Every row gives one point. To make a cloud, some directions were put in groups of two or more. Within a group, all points are equally far from the middle, so they leave a hole (a ring in 2 directions, a hollow ball in 3). The other directions are filled evenly. Then the cloud was stretched, turned, moved and blurred a little. Count the holes, and give their numbers of directions, smallest first.

Cloud, 20 rows:
[[-23  50  43]
 [-15  50  65]
 [ 57 -27 -38]
 [ 28 -36 -17]
 [ 30 -44 -34]
 [  3 -58  77]
 [ 11 -16   9]
 [ 45 -12 -20]
 [ 73   0  15]
 [  0  17  36]
 [ 44  40   1]
 [-14   8 -24]
 [ -3 -36  19]
 [ 51  34  24]
 [ 26 -23  39]
 [-19  16  62]
 [  3 -21  -3]
 [-43 -28   5]
 [-35 -10  18]
 [ 17 -30  92]]
Holes: 0

Cloud (29 x 4):
[[ 47  36   4  20]
 [-41  21 -44  42]
 [ 44  14 -12 -51]
 [ 24  59   0  29]
 [-49  19 -53  18]
 [ 33 -15 -10  44]
 [-65 -38  -7   5]
 [-18  -8  65  -3]
 [-36  26  39 -40]
 [-18  69  -5 -29]
 [-39  -9  13 -63]
 [ 48  49 -10 -23]
 [ 17 -35  37  24]
 [ 26 -19  46   5]
 [-25  28 -32  57]
 [ 21   8 -67 -27]
 [-55  12 -11  49]
 [-34  42  41 -11]
 [ 42   7  -8 -54]
 [ 34  -4  32 -41]
 [ 21  70 -24 -28]
 [ 18 -21 -55  19]
 [-19 -14  23 -65]
 [ 31  10 -51 -45]
 [-37  35  18  47]
 [-34  17  57   0]
 [-18 -10  29 -63]
 [ 27  -7  27 -52]
 [-36  17  34 -50]]
Holes: 2 (2, 2)

Cloud:
[[ 39  14 -59 -33]
 [-44  30  -8 -20]
 [ 20 -49  -2 -34]
 [  0  33  19 -25]
 [ 21 -35 -17  36]
 [ 28 -52  -1 -15]
 [-34  36 -55 -30]
 [-56 -61 -22  -7]
 [-27 -13 -42 -11]
 [ -5  11  11  17]
 [ 14  12 -13 -56]
 [  1  59  38  38]
 [-42 -43 -51  14]
 [ 11  58 -37 -75]
 [-48 -15  25 -26]
 [ 18  45   8 -19]
 [-53  16  39 -19]
 [ 28  82 -16  12]
 [  8 -10 -80   4]
 [ 32  -2 -76 -17]
 [-14  -5  30  39]
 [-11  32  16  25]
 [ 14 -24 -52 -25]
 [-31 -22 -77  41]
 [-36 -42   0 -29]
 [-16  50 -38 -63]
 [ 31 -43  17  13]
 [-11  -1  47  17]
 [ 28  17 -34 -28]
 [ 32 -26 -95 -27]]
Holes: 0

Cloud, 27 rows:
[[-32  30   3 -24]
 [ 40  53  18  27]
 [-10  25  53 -45]
 [ 29  22 -23 -48]
 [  8  22 -40  10]
 [ 36  52  30  32]
 [-23  -4 -41  53]
 [-26 -25   8  86]
 [-52   7 -14  19]
 [-20  30  15 -41]
 [ 17 -45  32  -2]
 [-35  32   2 -17]
 [ 39   6 -27 -42]
 [ 10 -30 -13  13]
 [ -1  60 -23  17]
 [-63  -3  16  56]
 [  0   5 -42  52]
 [ 19  29  31  91]
 [-13 -24   6  86]
 [ 13 -29 -11  34]
 [-38  72  28  51]
 [  3  -2 -31  76]
 [ 17   9  69  35]
 [ 25 -34  -4  11]
 [-29 -19 -16  28]
 [ 64  12  50  12]
 [ 12  35 -34  59]]
Holes: 1 (3)

Cloud (55 x 6):
[[ 34 -15 -48 -46  -4  29]
 [-56  24 -15 -15 -28  36]
 [ 39  36 -13  10  20  21]
 [ -2 -10  15 -27 -66   9]
 [-15  30   0 -10 -69  19]
 [-15  39  44 -15 -16 -10]
 [ 23 -45 -16 -11 -25  77]
 [ 21  10 -30  21  18 -49]
 [ 18   4   7  63  64   9]
 [-17 -63 -25  35  19  64]
 [-53  27  25  24 -18 -44]
 [-29   7 -52  43  48  50]
 [-86  29 -48  -9   1   8]
 [  5   6 -22  36  79  52]
 [-10  67  -4   4  32   4]
 [ 11  26 -25  68  -6  39]
 [-32  -1 -38 -41  59  26]
 [-20  41 -30 -67  30  15]
 [ -3 -76  25   3  19  20]
 [-46  33  31 -45 -56 -35]
 [-58  42 -29  19   2  40]
 [-23  38 -64   0 -44 -11]
 [-56  43  18 -36 -68 -49]
 [-52  37 -43 -30  46 -13]
 [ 33 -26  37 -59   7   1]
 [  6   5  40 -76 -28 -18]
 [ -3 -22   6 -12 -45  45]
 [-24  67 -30 -62 -20 -67]
 [-16   7  35  -3  33  82]
 [ 25   7  39  19  -9  25]
 [-16  29  22  34  21 -39]
 [-46  66 -32 -43 -60  12]
 [ 14  53 -22  20  16  25]
 [ 15 -40  36 -18  29   6]
 [ 47  57  -5  28 -14 -35]
 [ 24 -25  49 -72 -14   9]
 [ 30  25 -16 -38  15 -14]
 [-15  39 -25  13  48  48]
 [-32  35  -2 -15  82  50]
 [ -7  -9 -44  -6 -58 -12]
 [ 10   9  13  -9  28 -24]
 [ 10 -38 -30 -31 -46   0]
 [-38   4 -11  88  -1  22]
 [  9 -13  -2  16  11 -51]
 [ 23 -44  51 -34  -7  27]
 [ 47  -2  32 -18  14   7]
 [-56  15 -19 -55  -4 -50]
 [-57  55   4  -5  45 -51]
 [-17  29  -1 -43 -41  62]
 [-36  34 -43 -32 -32  24]
 [-13   8  38  31  26  40]
 [-12  16  47  -7  18  44]
 [  2 -10   1  -2 -14  77]
 [-28  11  23 -45 -62 -28]
 [-15  49 -50 -65 -19 -22]]
Holes: 1 (3)

Cloud (47 x 6):
[[ 14   5   7 -86  23 -12]
 [ 16  67   9 -57   0  23]
 [ 33 -13   9  29  38  60]
 [ 30  30 -54 -53   3  25]
 [ 67  12  35   8  15  36]
 [ 31  21  64   9 -33 -16]
 [-22  57  -7  36  22  23]
 [ 17  27  57  22  28  -1]
 [-23 -51 -21  11  -6 -42]
 [-22 -54  10  17  65  16]
 [-32  32  -2 -22 -27  15]
 [ 27 -29   2 -19  49  -9]
 [ 79  21   7   6   5 -10]
 [ 28  45   5  49 -62  18]
 [ -6  -5  -2 101 -21  12]
 [  0 -39   5 -40 -45 -24]
 [ 18  37 -60 -54 -26   0]
 [  2 -40  -3   4 -56  27]
 [-49 -31  -4  -7  15  32]
 [-60  23 -16  16  59 -25]
 [  5   7  12  73 -72 -20]
 [-23 -50 -12  69  45  14]
 [ 46 -24   3 -34  -7 -24]
 [ 26   3  33  54 -37  38]
 [-12 -36 -48  32 -40 -10]
 [ 12  23   6  73 -59  12]
 [  3  51 -53 -44 -38   6]
 [ 69   8 -29 -14 -25  24]
 [ 16 -20 -28  73 -53 -19]
 [ 21  90 -40 -26   0  12]
 [-59   0 -31  -2  55 -37]
 [-49  41 -48  29  11 -34]
 [  5 -34   6  22   5  63]
 [ 30  -8 -23  28   9  64]
 [-48  29  16  24  16   1]
 [ 55 -26  33 -18 -50   3]
 [ 29 -29 -13  12  18 -34]
 [-47 -28 -26  12  69  29]
 [ 34 -23 -30   8 -61 -25]
 [ 14  58  19 -53  38 -38]
 [ 46  -9 -39  -7 -41 -18]
 [ -3  -1  43  70  20  15]
 [-14  22  29 -68  27  -6]
 [-43   8  -3 -25 -43 -38]
 [ 31  35  -6  56 -83  -8]
 [-65 -16 -40  18  26  11]
 [ 28  74  20 -24  45   8]]
Holes: 2 (2, 4)

Cloud:
[[-20 -22  10 -47  -4  37 -37 -24]
 [-46  13 -19 -70 -38 -66  82   6]
 [-40  76  12 -32 -58  -4  41  33]
 [-60  21  33  20 -34 -59  39  -1]
 [  3  13  15 -27 -38   0  44  41]
 [-34  -2  12  44 -36  35 -58 -30]
 [ 34 -49 -45  13   9 -49 -14  -9]
 [-56 -13  11 -28  19   7 -58 -10]
 [ 31  39  -7  17  -2  19 -26 -10]
 [-33 -35 -61   6  36 -39   2   5]
 [-62 -23  28  38 -32 -20  32 -31]
 [-22   8 -66  10  13   9 -83  18]
 [-16  -2 -47 -32   7 -51  53 -21]
 [  3  16 -21  40  20   5 -77 -15]
 [-21 -31 -19 -57 -43 -39 -27  16]
 [-18 -12  39 -42 -23 -66  45 -22]
 [-22 -49 -50  -1 -39 -32  22  -7]
 [-23  11 -36  -2  19 -50 -71  51]
 [-30   2  13 -79  60  17   2  -1]
 [-41 -39  21  72  16  -1  -3 -15]
 [-45  13   7   3 -55  29 -22 -58]
 [-24  32 -14  24 -12  36 -16 -36]
 [  8   7 -41 -44  26 -43  50 -19]
 [  6   6 -31 -35  -7   3  41 -38]
 [ 20   1  29  17  -5  43  -2  15]
 [ 13 -19  37 -10  17 -57 -12   5]
 [ 15  41   8  47 -38 -79  30 -42]
 [ 35  59  -5 -10 -45  -7  -3 -29]
 [-19 -45 -64  13  64  -6  -8   4]
 [-42  25  11 -16  73  18  -6   5]
 [-45 -41  17 -12 -16 -11 -32 -36]
 [-43 -13  -7 -79  40 -30  41  37]
 [ 32   5 -53 -51   8   5 -56  45]
 [-68   4   7 -45   3  -3 -48   8]
 [  2 -21  30  51 -83  17  40  16]
 [-42  22 -62 -53  21 -45 -49   4]
 [ 36  52 -33 -61 -16 -19  13 -14]
 [-50 -42  24  40 -34  -8  29 -45]
 [-48 -45  15  34  38  14  10  -7]
 [-57 -47  -7 -31 -15  23 -68  11]
 [-59   9 -29  11 -62 -56  -3   4]
 [ 46  -2 -30  38 -62  10  38 -20]
 [-51  -3  22 -45 -29   4  65 -12]
 [-37 -63  13   9  55  -7   2 -13]
 [ -5 -71   5 -24  50  53 -21  34]
 [ 32  15  16 -23  42 -37  47 -12]
 [ 27 -41  14   3  30 -42 -33 -23]
 [  9  -3 -58 -72  38  -7   7  30]
 [-10  39 -20 -15  19 -20  17  67]
 [ -5 -19 -19 -35 -52   4  44  28]
 [-29  33 -56 -53 -22  -1  -8 -29]
 [-39  44 -34 -12 -23 -81 -18  18]
 [ -1 -16  15 -15 -47 -23  50  30]
 [ -6  16 -44  28 -42  41 -23  44]
 [ 35  63  -7  -4 -25 -47  74 -22]
 [-51  43   0 -24 -33 -53 -27  30]
 [-17  32 -58  10  21  12 -14  21]
 [  9  -1 -26 -22 -41 -78  27 -53]
 [-12  -5 -36  35  62  48 -45  -6]
 [-16 -30 -60 -34  61 -37  13  17]
 [ 22   6  24 -19 -46 -15 -24 -35]
 [ -6   2  18  39 -88  35  34  28]
 [-11 -18  17 -51   2 -56  43  29]
 [ -9  -8 -18   9 -18  26 -85  59]
 [  4  32 -41  25  36 -61  21  27]
 [-25  55   8 -42 -18 -64 -27  42]
 [  8 -39 -10  35  17  10 -15  70]
 [-39 -16 -66 -11  -5  45 -23  22]
 [-43 -10  10  21  10  69 -32  -3]
 [ 15  31 -24 -13 -54 -91  57  10]
 [ 31   8   5  15  35   4 -78   1]
 [ -1  26 -48  15  35 -61 -65  13]
 [-31   8 -44 -29  32 -92  19 -31]
 [-32   8  13 -82 -19   3  51  17]]
Holes: 3 (2, 2, 2)
